Rows are points. A path goes straight from each point to the next, and from the last back to the first. The post is the endless flat space through its rows: a point in 2 columns, a line in 3, a plane in 4, and so on, so that a path can go around it. Count how often the path circles the post. Going back the other way cancels.

Post, 2 rows:
[[ 23   6  50]
 [ 10 -37 -24]]
Path:
[[ -9  19  26]
 [ 19 -12 -38]
 [ 22  24  13]
 [ 38   6  29]
 [ 30 -46 -11]
 [  3 -55  60]
 [-31 -53 -18]]
Times around: 1

Post:
[[-17  -6 -21 -11  26 -14 -20  15]
 [  5 -10  -4   0  34 -55   5  10]
 [ 29  28  11 -17 -37  45  42   3]
 [  9   2  -4   3  -9 -18 -41  21]
 [  4  -7  25  -9  -7   1  15  41]
 [ -8 -14  60 -36 -14  21  13   8]
 [ 11   6 -22  38  -4  30 -11  -7]]
Path, 8 rows:
[[ -6  16  32  -8 -28   0   2  27]
 [  7  21  16  11   0  -4 -20  28]
 [-25  30   0 -38  -5  26 -19  52]
 [ -7  12  31   0   1 -10   5  21]
 [ 16  36  14 -30  16  20  23  21]
 [ 28  -8 -17 -24  30  -7   4  -6]
 [ 33 -34  -7  16 -25  -6  13  33]
 [-10 -13  14   0  -3   0  13   5]]
Times around: 1

Post, 13 rows:
[[ 14 -10 -33  36   5  15  21   0  -8  -6 -39   0  -2  39]
 [  2  -4  12  15  13 -19  -9 -11  -9  20  -9  -8   6   5]
 [-24 -15  25  18   5  28  -6 -13  46  37  17 -16  -2   5]
 [-13  -7  19   6   8 -19 -16   3  20 -16  18  28  13  -5]
 [-21  -5 -56  15   9  25  -2 -21   5  -9 -10  12  -2 -19]
 [ -6  -7 -23   2  -3  -5  -3 -24  22  -8 -29   5  20 -28]
 [-13  -2  18 -18  13  -4  -9 -18  15 -12   5  36  -1   3]
 [-18  -8  18  21 -12  60   6   0 -13 -18  24  15  -3  -8]
 [ -8  -8  20   7  11 -20  15 -25  -2 -12  13  -8   8 -16]
 [ 12  -7   1  -3  -9 -11  39  11  12  13 -21  -1   1 -13]
 [  4  -5  15  18 -15 -22  -3 -14  16  14  -4 -13 -13   3]
 [  9  -4  23   3   8 -18   5   8  20  -4 -14 -13 -11 -21]
 [ -1  -5  10 -22  -7  22   3  -8  -9 -16  28 -10  10   2]]
Path:
[[-11   4  13  -1  -2  -1 -14 -17  25   7  -6 -18  -2 -17]
 [ -7  -7   1 -19 -13  -3  24 -16  -5  -4 -24  -1   8 -10]
 [  1 -10 -10  -9   5  10 -35 -27  13   1 -32   2 -19   6]
 [ 14  -7   7   4 -25  -9  -2 -12  17 -19   4   9  -5  -7]
 [ 11   3 -10  13   6  10  10   8   8  -7   4   4   8   9]
 [-13  12 -12   2   6 -16  -4 -14  20  25  -8  12  13  12]
 [-33  -6  -4  -1  10  10  -8  -1   6 -15   8   6  -1  -9]
 [-24 -23  -5  26  -1  14 -14   9  -6   5  12  12   7   7]
 [-10 -11  22 -21   5  16  -5 -28   2  14   6  28   9   2]
 [ 17   2  20   5  -5   8  -2   9  45   3   4  18 -32   6]
 [  5  12 -13   3   8  -7  -3  18   6   5   9   7  24  -1]
 [ -4  -1  13   1  -7   9  17 -13   6 -15 -27  -8  13  11]
 [-18 -10  25   7 -26  10  -8  -2  26  18   5   9  22   2]
 [-16   3  22  15   0  16   2   3  19 -18  -7  -4   7  -1]
 [-14 -22   6  -5  -6   6 -20   5  17   1 -16 -14 -11  -8]
 [ -2 -20  -9 -16  -7   1 -13  -4  20  -5  25   1  22  10]
 [ 13 -11  11   0  -5  25   2 -13  11  -1   7   9 -28  15]
 [  1   5  -9  23  -8   8  16 -26 -11  -1   6   6  20 -11]]
Times around: 3

Post, 17 rows:
[[-13  17   0  -4   1 -24 -14  -2  26   2  -2  16 -13  -5  11   6 -19  43]
 [ -2  20  14  16  29 -23  -3  34   9  -3   7  -3  28 -43  -8 -15  -2  15]
 [-10  19   3  -7 -25 -58 -19  20 -10 -21  14  -3  11 -27  38   2 -12  -5]
 [-10  -7  -5  -6  -5 -24  -5   8  34  22   2 -36   7  16  -9 -21   7  33]
 [-22  -5  12  -2   8   4  -8  19   5  31  12 -37  11  -2  -6  -1 -19  26]
 [ 35  -1   6  33 -10 -11  -1  -3 -41 -26 -19  40   4  23  16   9 -18  10]
 [  1 -10   7  14 -15 -19  20 -24  16 -12   4 -17 -41  -9   3  10   9   5]
 [ -3 -25 -11  24  11 -37  -9 -10 -41  17  -1   4 -23  -8 -17  -9   9 -11]
 [ 12  28  16   4  -6  -1  16 -41 -25   6  -4  29   0   5  47  -3   8 -10]
 [-22   9  12  -1  -3   1  13 -29 -31 -27  14  41 -21  33   1  -6 -20  -3]
 [ -6  -6  -8 -29  28   6   7  16  20 -22 -31  15  30 -15  10   5 -19  35]
 [ 26 -10   6  -6  40  21 -18   8   2  -3 -34  -3  14  12 -16 -11  -5   2]
 [ -3 -14  -5  27  18 -12  11 -26  -2  16  29  -2 -39  27   9  -3   5 -26]
 [  0  35  -3  29 -13  -7 -26  37   0  14  -6 -17  14 -15  19   7  34  17]
 [ 10  12  10  -8  33  -6  27  20  16   8 -33 -15   4   8  -3  -3  -4 -16]
 [ -8  41  -7  -5  -6  37 -18  21  -3  15   2  13  29  -9   4 -28 -21   4]
 [ 18  27   3 -12 -17  -3  -7  28  -5  -9   0  38  27  -1  -9  19  -2  -2]]
Path:
[[ 17  21  13  36   1 -10   2  -5  -4   1  -1  -9  20  -4  15   9  15 -14]
 [ 14  13  -1  17  11 -33 -17 -33 -36  21  13 -12 -16  -6  40  13  -5   4]
 [-14  -1   8  29 -29  18  -8  16 -60   1  48   9 -14  16 -23  -6  -3 -18]
 [ 24   0   2   2 -22   3  -1   4 -15 -10   3  35  -5 -12 -13  -2 -16 -20]
 [ -2 -12  -2  15   5 -13   4   2  24  -1 -18 -12  -2  19   9   0  -5  20]
 [ -9  26  15  -2 -28 -12   0 -19  13 -18  14  14   8  21  12  -4   8  18]
 [ -1  26  21  44 -37 -14   3  21 -23  13  -3  20   6 -17 -24  -2  15  -6]
 [ 14  31  29 -15 -11 -15 -13  21  -3   4 -13  14  18 -28  10 -10   9   4]
 [ -1   3 -28  -1  29 -25 -21  28 -15   9  -6   7   8 -29  26   1  15  12]
 [  8  19  -6  12  26 -22  28  22  51 -36  -6  -9  -6   5   7 -12 -17 -14]
 [  4   1 -24 -12  43  25 -21  26   2 -31 -47   2  29 -10 -23   3  10  15]
 [ 19  34 -22 -24   9  -4   4  10  -6   8 -30  13   3   1  13 -40 -10  -9]
 [ -8   9   8  -6   5 -25  -7   2   4  -9  16   2 -32  11 -22  14  16   8]
 [ 16  12  -8  -6 -19   9  -4  13  31  33 -16 -57  45   0  20  33  27  30]
 [-15   0  -3 -36   6  12   3  16  -5  22 -37  -7  28  39  12   9   0  -7]
 [-12   1  -2  -1  -4 -32  12  35   2  25 -27   7  -4   5   5 -15 -21  11]
 [ -1  27   5  17  -8  -9  22  -7 -22  -1  -9  -1 -25  -7  13 -24   5  -4]
 [ -1  35  -1 -17  -5 -49  10  35  59  28  30 -23  24   7  21 -14   0  11]
 [ -5 -27  18  21   5  -5   0  -9   5  10  28 -16 -11  11  12  -3 -19  36]
 [-17  -9   7   1  10   2   6   2  12 -27 -11   7   4 -15 -25 -19 -19  -2]]
Times around: 0
